Rows are points. To make a cloud, some directions were put in groups of two or more. Within a group, all points are equally far from the middle, so they leave a hole (a ring in 2 directions, a hollow ball in 3). The other directions are filled evenly. Then the cloud was stretched, turned, moved and blurred a little. Count the holes, and give their numbers of directions, smallest first.

Cloud:
[[-5.9 -2.6 -3.8]
 [ 1.2  1.3 -1.5]
 [-0.6 -4.3  1.6]
 [ 1.6 -2.4  2.8]
 [ 1.6  4.7  5.8]
 [-1.5  2.4 -0.9]
 [ 5.5  2.2  1.5]
 [-2.6 -0.3 -2.5]
 [-1.6  5.9  3.3]
 [-0.1 -4.3 -5.4]
 [ 1.0 -2.9 -4.8]
 [-3.9 -4.8 -0.1]
 [ 0.0 -4.7 -1.7]
 [-3.8 -0.8 -1.6]
 [-1.0  0.4  4.3]
 [-3.7 -0.1  4.4]
 [ 0.1  1.7  4.6]
 [-1.2 -0.5 -3.7]
 [-2.1  1.3  5.2]
 [ 0.7 -6.0 -7.5]
 [ 1.4  3.2  5.7]
 [ 1.7 -2.5 -4.8]]
Holes: 0

Cloud (27 x 4):
[[-3.5  0.1  3.5  2.5]
 [-2.7 -2.0 -0.7  6.1]
 [ 3.3  1.2  3.0 -2.2]
 [-1.5  2.9 -5.1 -2.7]
 [-0.2  5.1 -3.9  0.3]
 [ 2.5  1.0  0.1 -4.2]
 [-5.3  0.6 -1.9  1.5]
 [-5.6  0.2  0.0 -1.5]
 [ 1.2 -2.6 -0.3  7.6]
 [ 3.5  2.4 -3.0  4.9]
 [-2.2  0.2 -4.3 -3.7]
 [ 4.4 -0.6 -2.2  6.5]
 [-2.3  1.7  2.0 -4.1]
 [-3.7 -3.2 -1.9  4.6]
 [-5.8 -1.2 -1.4  0.3]
 [ 3.8  0.4 -4.1 -1.9]
 [ 3.4  0.5 -4.9  4.2]
 [-2.2 -1.2 -2.5  5.8]
 [ 5.5  2.3 -3.6  1.1]
 [ 1.0  5.2 -3.7 -2.3]
 [-3.9 -0.4 -2.3  4.2]
 [ 3.7 -4.8 -1.6  2.5]
 [-3.4 -4.5  0.3  4.6]
 [ 3.0 -4.2 -3.1  5.4]
 [ 0.2  4.7 -1.0  3.4]
 [ 4.0 -3.5  2.9  2.3]
 [ 2.6  2.0  0.5  6.4]]
Holes: 1 (4)

Cloud:
[[-3.3  1.2  6.5 -0.2]
 [-0.9 -1.9  3.8  6.4]
 [-0.2  1.3  4.4 -4.2]
 [ 2.4 -0.8  2.8 -3.1]
 [-2.9 -0.6 -2.1 -0.3]
 [-2.5  2.5  1.0  7.3]
 [-2.5  5.6  1.6 -0.7]
 [-2.9  3.3  3.6  6.4]
 [-5.0 -0.9  1.5  6.1]
 [ 1.1  0.5 -1.9  4.9]
 [ 1.8 -3.1 -0.5 -0.5]
 [-3.2 -0.8 -0.3  7.0]
 [-6.2  0.1  4.2  2.5]
 [ 2.4 -3.4  0.4 -0.6]
 [ 0.6  2.1  5.6  5.9]
 [ 0.3  3.2 -1.9  5.0]
 [-2.3  4.6 -0.6  3.7]
 [ 4.5 -0.3  3.6  1.4]
 [-3.0  5.0  1.0  5.0]
 [ 3.6  2.2 -1.6  3.7]
 [ 1.6  0.2  5.9 -2.3]
 [ 4.2 -0.6  0.8  0.7]
 [ 3.6  3.4  1.9  7.9]
 [-0.5 -0.3  6.7  2.4]
 [ 1.1 -1.5 -0.8 -1.8]
 [-4.4 -1.5 -2.4  3.6]
 [ 2.5 -1.8 -0.5 -0.3]
 [-6.1  0.7  3.2  3.0]
 [ 1.6 -1.2  4.3  5.2]]
Holes: 1 (3)
